Rows are points. Each copy is the shape, with its points in the same order, turned, moved and blurred by noise. Some copies are also mirrored. Which?

Shape (9 x 3):
[[-0.16  0.51  0.03]
 [ 0.02 -0.23 -0.21]
 [-0.03 -0.54  0.41]
 [-0.34  0.27 -0.24]
 [ 0.21 -0.15 -0.07]
 [-0.31 -0.29  0.34]
 [ 0.40 -0.11 -0.17]
 [ 0.49 -0.07  0.57]
 [-0.22 -0.02  0.15]]
Copy 1 (9 x 3):
[[ 0.17  0.46 -0.07]
 [-0.04 -0.29 -0.16]
 [ 0.43 -0.55  0.28]
 [ 0.14  0.25 -0.38]
 [-0.06 -0.21  0.10]
 [ 0.54 -0.26  0.11]
 [-0.29 -0.21  0.18]
 [ 0.03 -0.13  0.80]
 [ 0.33  0.01  0.01]]
Copy 1 is: mirrored
Copy 2 (9 x 3):
[[-0.05 -0.42 -0.09]
 [-0.01  0.37 -0.26]
 [-0.06  0.59  0.39]
 [-0.29 -0.18 -0.31]
 [ 0.20  0.32 -0.15]
 [-0.29  0.31  0.32]
 [ 0.38  0.30 -0.27]
 [ 0.52  0.21  0.45]
 [-0.20  0.08  0.09]]
Copy 2 is: mirrored

Shape (7 x 4):
[[-0.16  0.10  0.14  0.11]
 [-0.46 -0.10 -0.87  0.04]
 [-0.30 -0.35  0.23 -0.46]
 [ 0.03  0.18 -0.36 -0.18]
 [-0.40  0.28  0.19 -0.27]
 [ 0.17 -0.03  0.37  0.11]
 [ 0.17  0.16  0.18 -0.23]]
Copy 1 (7 x 4):
[[-0.35 -0.04  0.17 -0.08]
 [ 0.35  0.36  0.37  0.62]
 [ 0.13 -0.36  0.56 -0.31]
 [ 0.07  0.40  0.22 -0.10]
 [-0.42  0.10  0.59 -0.23]
 [-0.31 -0.20 -0.07 -0.40]
 [-0.19  0.14  0.15 -0.50]]
Copy 1 is: mirrored
Copy 2 (7 x 4):
[[ 0.01  0.11  0.20 -0.01]
 [-0.35 -0.46 -0.48  0.32]
 [-0.34 -0.27  0.28 -0.49]
 [-0.06  0.12 -0.44 -0.18]
 [-0.43  0.27  0.25 -0.09]
 [ 0.24  0.16  0.37 -0.28]
 [ 0.00  0.26  0.08 -0.44]]
Copy 2 is: only turned
Copy 3 (7 x 4):
[[ 0.15 -0.18  0.08  0.06]
 [-0.24  0.12 -0.70  0.44]
 [-0.31 -0.41 -0.11 -0.47]
 [-0.17  0.31  0.00  0.03]
 [ 0.19 -0.12 -0.14 -0.32]
 [-0.02 -0.32  0.51 -0.04]
 [-0.07  0.05  0.35 -0.17]]
Copy 3 is: mirrored
Copy 4 (7 x 4):
[[ 0.13  0.07  0.04 -0.07]
 [-0.12 -0.59 -0.75  0.12]
 [ 0.00 -0.42  0.35 -0.59]
 [-0.21  0.07 -0.38 -0.27]
 [ 0.38  0.06 -0.03 -0.45]
 [-0.13  0.20  0.39 -0.08]
 [-0.13  0.24  0.10 -0.39]]
Copy 4 is: mirrored
